Each point is reached from the start by the listed moves, each made once or not at all, plus a little noise. Is the number of moves made odd or even? Then give how often each move was made.

Moves:
(1): [ 2.13 -0.87 -2.14 -2.01 -3.07]
(2): [ 0.51  2.47  1.78 -1.21 -0.84]
(3): [ 0.04 -0.93  1.88  2.49 -1.52]
Start: [ 1.70 -0.84 -0.34 -2.53  1.42]
Points:
[ 2.39  0.78  3.34 -1.12 -0.80] -> even (0, 1, 1)
[ 4.06 -2.62 -0.68 -2.14 -2.99] -> even (1, 0, 1)
[ 4.27  0.60 -0.61 -5.83 -2.48] -> even (1, 1, 0)
[ 1.68 -1.93  1.48  0.09 -0.14] -> odd (0, 0, 1)

Moves:
(1): [ 1.39  0.60  0.94 -0.40 -0.60  0.80 -1.55  0.48 -1.07 -0.67  1.25 -0.72
 -0.40 -0.50]
(2): [ 0.23  2.05 -0.93 -0.88 -0.58  0.21  0.10  1.76 -0.73  0.38  1.53  0.32
  2.80 -1.40]
(3): [ 0.70  0.35  0.98  0.88 -1.26 -0.74  0.48 -1.50 -1.66 -1.63  0.37  1.92
  1.03  0.74]
(4): [-0.11  0.55 -2.29  1.73  0.05  0.48  1.15 -0.16  0.39  0.29  0.01 -0.38
 -1.23  0.72]
(5): [-0.39  1.75  1.73 -0.09  2.42 -0.98 -0.17  0.15  1.23 -0.98  0.68  0.27
  0.60  0.88]
(6): [-1.37  0.30  2.39 -0.53  0.11  2.28 -0.95  0.57 -0.12  0.07 -0.53 -0.14
 -0.42 -0.76]
(7): [ 2.05  0.32  0.48  0.39 -1.00  0.21  1.93 -0.63  0.18  0.88 -1.79  0.46
 -0.94  0.02]
(8): [ 0.78 -0.73  1.56  0.56 -1.21 -0.14 -0.20  2.42  0.88 -3.57 -0.36  1.42
 -0.35 -0.01]
(9): [ 1.07  0.69 -0.09  0.72 -1.47  0.26 -0.50 -0.41  3.99 -0.56 -0.40  0.99
 -0.14 -1.48]
(10): [-0.47 -0.44  1.33  1.03 -2.11 -0.55 -0.25  1.12 -0.66  1.92 -0.12 -1.45
 -0.51  1.35]
(11): [-0.37 -1.20 -0.17  1.41 -0.96  0.68  1.48  0.44  0.72  0.56  2.32 -1.47
  0.22 -0.22]
Start: [ 2.54 -1.03  2.10  2.25  1.09  0.36  0.27 -0.22 -0.52 -0.66  0.34  1.01
 -0.23  0.24]
Points:
[ 0.87  1.36  5.66  5.56 -1.17  2.31  1.44  6.05  1.18 -2.08  3.93 -0.41
  0.86  0.81] -> odd (0, 1, 0, 1, 1, 1, 0, 1, 0, 1, 1)
[ 5.47  1.30  3.97  6.47 -5.16  3.64  3.74  2.22  3.16 -4.21  1.44  4.07
  0.77 -2.13] -> even (0, 1, 1, 1, 0, 1, 1, 1, 1, 0, 1)
[ 0.99  0.32  6.79  4.94  0.42  1.49 -0.20  3.86  1.17 -2.92  0.04  0.75
 -2.22  2.39] -> odd (0, 0, 0, 1, 1, 1, 0, 1, 0, 1, 0)
[ 3.10 -0.74  3.30  4.07 -2.53  0.12 -0.51  0.50  2.80  0.73 -0.17  0.48
 -0.87  0.11] -> even (0, 0, 0, 0, 0, 0, 0, 0, 1, 1, 0)
[ 2.87 -1.28  8.27  2.94 -2.67  2.83 -2.68  4.36 -1.49 -2.92  0.62  0.16
 -1.92  0.29] -> even (1, 0, 0, 0, 0, 1, 0, 1, 0, 1, 0)
[ 4.45  2.48  2.87  6.62 -1.89  0.08  2.56  2.43  4.34 -6.17  4.43  4.10
  2.73 -0.55] -> odd (0, 1, 1, 1, 1, 0, 0, 1, 1, 0, 1)
[ 4.16 -2.39  5.70  6.87 -5.89 -0.14  1.33  1.89  2.71 -3.97  2.12  2.38
  0.05  0.64] -> odd (0, 0, 1, 0, 0, 0, 0, 1, 1, 1, 1)
